Each wall is flat, endless, passes through zero and stands at right angles to its row. A trip goes straight from one point to another. List the walls that it crosses, first one first.
In the rows, 128 means zero.

Walls:
(1): [150 131]
(2): [118 128]
(3): [114 113]
(4): [179 102]
(5): [ 71 176]
(6): [108 179]
(7): [134 115]
(8): [102 136]
Trips:
[122 113] to [140  66] => 8, 2, 1
[ 74 152] to [92 93] => 6, 7

Walls:
(1): [ 72 166 155 130 103 126  76  90 146 123 126 135]
(2): [150 147 108 141 107 110 165 134 103 143 156 137]
(3): [114 165 157 156  77 115 117 143 135 112 121 131]
(4): [ 85  95 164 172 125 141 120 106 105 130 106  50]
(5): [166  95 140 134 120 175 148  69 140 109 144 124]
Trips:
[140  99 155 115  80 100 149 131 143 124  89 107] to [151  67  96 181 108 148 148  97 109 135 141 106] => 2, 3
[159 148 131 132 167 150 104 142 163 151 146 131] to [162  83 116 128 137 132 103  94 104 167 129 104] => 4
[121 115  81 149 127  95 132 119 159 109 151 152] to [105 103  71 134 146  80 115 107  93 116 143 139] => none

Walls:
(1): [115 169 196 147 184 106 132 146 172 129 111 103 134 129 131 109 183 163
 146 122 147 142 148  95 149 157 109 155 207  85 148 172  81  90 139 123
 131 121 140 132 129 125 105 118  75 118 115 152]
(2): [117 147  92 150 151 182 145 142  88 112 138 135 110 149 143 144 104  97
 106 164  86 154 179 144 103 131 163 111 133  50 139 110 159 116 123 160
  98 162 142 136 135 124 115 178 121 112 157 128]
(3): [ 93  87 129 145 114 108 125 107 124 125 123 110 105 150 122 130 149 164
 123 209 105 107 107 126 151  72 125 141 163  72 113 124 102 126  84 157
 128 125 192 105 146  93 103 153 105  90 145 108]
(4): [141 145 187 106 156 132 116  97 124 181 111 167 167 100 132 168  99 110
 113 162  99 120 162 129 144  63 133  78 114 137 131 137 163 151 187 120
 192  93 106 128 165 101  81 126 132 132 111 117]
(5): [145  81 118 116 114 108 156 116 163 110 119  89 139 114 156 105 126 132
 130 107 152  93 136 158  93 153  94 114 141 156 171 115 129 139 112 131
 161 145 194  92 180 159 153 125 136 125  94 122]
Trips:
[109 170 115 153 131 125 130  81 145 100  97 184 116 159 108 145 145 110
 110 126 123 148 145 136 145 136 118  81  95 179 100 111 169 132 171 135
 177 122  96  91 153  99 160 128  98 109 123 126] to [159 119 140 127 121 114 106 188 101 129 104 130 114  94 148 136  93 145
 156  95 112 200  98 130 109 175  81  91  66 119 167 120 176 156 136 179
  98  62 157 136 129 153 102  99 120 130 179 148] => 2, 5, 4
[131 165 151  92 103  74 180 119 125 163 116 132 122 128 130 135 116  94
 101 133 130 163 176 121 146 116 168 107 152 114 118 114 159 169 162 132
 107 115 112 111 107 157 181 131 128 179  97 144] to [163 157 131 135 137 103 124  92 178 148 102 136 122 188 188 138 138 155
 126 150 105 125 117 191  95  96  57  84 157 122 106 145  98 101  99 156
 106 150 150 140  82 124  85 147 129 133 158 127] => 1, 3, 5, 4
